Each row is a point. Examples show where two turns around zero, p and q, send a point. Write where each new point lands after one turn and then the other. Backwards means that the second turn is done in reverse. Each puzzle has new turns, and all numbers are rounded.

Turn p:
[-37 -42  64] => [-22 -78  26]
[ 27  54 -46] => [ 38  64 -15]
[-21 -29  -3] => [-31  -9  16]
[-5 12 -1] => [10  4  7]
[ 35   4 -14] => [  4  18 -33]
Turn q:
[-29 -37  30] => [-25  -9  49]
[50 18 -5] => [ 48  -6 -23]
[ 34  66 -13] => [ 43  37 -49]
[ -4 -14 -19] => [-14 -17  -9]
[-51 -33   7] => [-52  -5  32]
Where do these land?
p, then q backwards: [21 -2 25] => [ 22  -5 -24]
q, then p: [58 52  2] => [ 18  47 -59]
p, then q: [-33 -44 -22] => [-38  32  32]
q, then p: [-46  -5  -5] => [ 7 -8 45]

Turn p:
[ 30 -12 -61  65] => [27 40 81 11]
[ 10 -15  12 -48] => [ 25 -30 -35  -7]
[-21   9   4  49] => [-38  24  29  -7]
[ 10 -19  37 -45] => [ 17 -25 -47 -27]
[-18  56  39 -17] => [-41  15 -54  20]
[-11 -18 -32  -5] => [ 10 -25  26  11]
Turn q:
[  4 -58  -7 -36] => [ 44  12  -5 -52]
[ 35  12   6 -10] => [ 8  2 37  8]
[-62   1  29   3] => [-41 -30 -38 -26]
[10 21 37 55] => [ -9 -52   2  47]
[ 14  24 -66 -12] => [-1 69  5 23]
Where do these land?
p, then q backwards: [10 10 37 -9] => [-34 -14 -17  -2]
p, then q backwards: [43 20  2  5] => [  9 -15 -44   0]
p, then q: [ 15  30 -41 -33] => [ 30 -14  -9  52]
q, then p: [-48 -67 -42 -10] => [56 -9  0 74]
p, then q: [-20   6  44  48] => [-59  13  -9 -31]

Turn p:
[-17  -1 -63 -29 -38  36] => [ 23  -3  11 -35  63  45]
[-44 -47 -26  -1 -41  23] => [-27 -12  50 -34  47  16]
[ 42 -26  -9  35  29  -3] => [ -5 -56 -11  33 -17  -1]
[ 46  48  33 -20 -21 -23] => [ 18  49 -39  49   3 -16]
[-14   7   6  16  12 -27] => [ 10  -1  10  -4 -19 -29]
[-31  43  21  -1 -23   6] => [17 53 23 -5 -9  4]
[ -3 -39  19  15  43 -48] => [-28 -36  -8  -6 -32 -55]
[ 20  16  19 -14  41  37] => [ -7   4 -36   2 -38  38]
Turn q:
[ -2  -7 -15 -39 -30  17] => [-19 -17  30 -29   7 -23]
[-10  16  13 -14  -4   3] => [ 13  -1  15 -15   3  12]
[-11  18 -21  52  11 -16] => [-15  25 -11  45   7  29]
[-13 -27  -7 -33  44  -5] => [ 12  23 -31 -32  25 -28]
[-11 -17   5 -31  29 -51] => [ 19  54 -14 -27 -11 -24]
[ 85 -20  -4 -41 -25  21] => [-36 -57 -15 -42 -53 -31]
[-23  66  18  22   4  13] => [17 -1 18  7 14 71]
[-15 -29  11  84 -29  18] => [  9 -25   7  92   8  -7]
Where do these land?
q, then p: [11 97 33 26 21  7] => [-23   1   5  12   9 105]
q, then p: [-67 -26 -17  19   2  13] => [ 16 -22 -15  10 -67 -21]
q, then p: [ 20  -7  -6  33 -16 -14] => [ 7 -2 42 11  6 -5]
p, then q: [ 51  -7  22 -17 -22  23] => [-16   1 -14  37  45  26]
p, then q: [ 24 -13  10  14  27  11] => [-11  -8  16  28  13 -23]
q, then p: [-25 -19 -29 -11   7  -1] => [ 17   3 -12 -18 -27 -22]
p, then q: [ 34 -11 -29  12  -5  18] => [ -2 -20 -34  21  16 -19]
q, then p backwards: [-47 -14  15 -75 -14 -56] => [-88  43   4  -5 -24 -36]
